Each row is a point. Each copy is the shape, with its points in the same order, stretched, turned, moved and blurred by noise. Some copies are also mirrored. Which?

Shape (7 x 3):
0.040,-0.018,0.003
-0.001,-0.052,-0.002
0.030,0.031,-0.030
0.001,0.010,0.084
-0.003,0.038,0.017
0.008,-0.031,0.034
-0.004,-0.021,0.032
Copy 1 (7 x 3):
0.017,-0.005,0.040
-0.004,-0.040,0.012
0.014,0.058,-0.002
-0.059,-0.001,0.066
-0.035,0.034,0.008
-0.015,-0.032,0.048
-0.024,-0.024,0.026
Copy 1 is: only turned
Copy 2 (7 x 3):
0.021,-0.007,0.023
-0.031,-0.013,0.025
0.028,0.020,-0.029
0.027,-0.096,-0.001
0.016,-0.040,-0.041
-0.001,-0.045,0.024
-0.007,-0.047,0.011
Copy 2 is: mirrored

Shape (10 x 4):
0.073,-0.022,-0.014,0.005
0.009,-0.053,-0.047,-0.036
-0.046,0.072,-0.010,-0.042
-0.049,-0.026,0.048,-0.006
-0.020,-0.050,0.021,-0.032
0.002,-0.027,0.056,-0.023
-0.004,-0.010,-0.026,-0.027
0.028,-0.004,0.024,0.021
-0.004,-0.008,0.028,-0.001
-0.023,0.007,-0.022,0.034
Copy 1 (10 x 4):
0.029,-0.043,0.037,0.034
0.027,-0.018,-0.023,0.079
0.065,0.060,-0.047,-0.035
-0.025,-0.019,-0.023,-0.036
-0.001,-0.034,-0.028,0.016
0.018,-0.052,-0.014,-0.028
0.030,0.000,-0.023,0.030
0.001,-0.023,0.034,-0.015
0.005,-0.016,-0.005,-0.017
-0.019,0.036,0.015,0.002
Copy 1 is: only turned
Copy 2 (10 x 4):
-0.047,-0.027,-0.067,-0.040
-0.038,-0.048,-0.012,0.029
-0.033,0.030,0.054,0.030
0.051,-0.054,0.030,-0.013
0.013,-0.069,0.017,-0.002
0.013,-0.055,0.003,-0.042
-0.033,-0.019,0.006,0.020
0.005,-0.019,-0.031,-0.035
0.016,-0.029,-0.006,-0.020
0.013,-0.010,-0.015,0.025
Copy 2 is: only turned
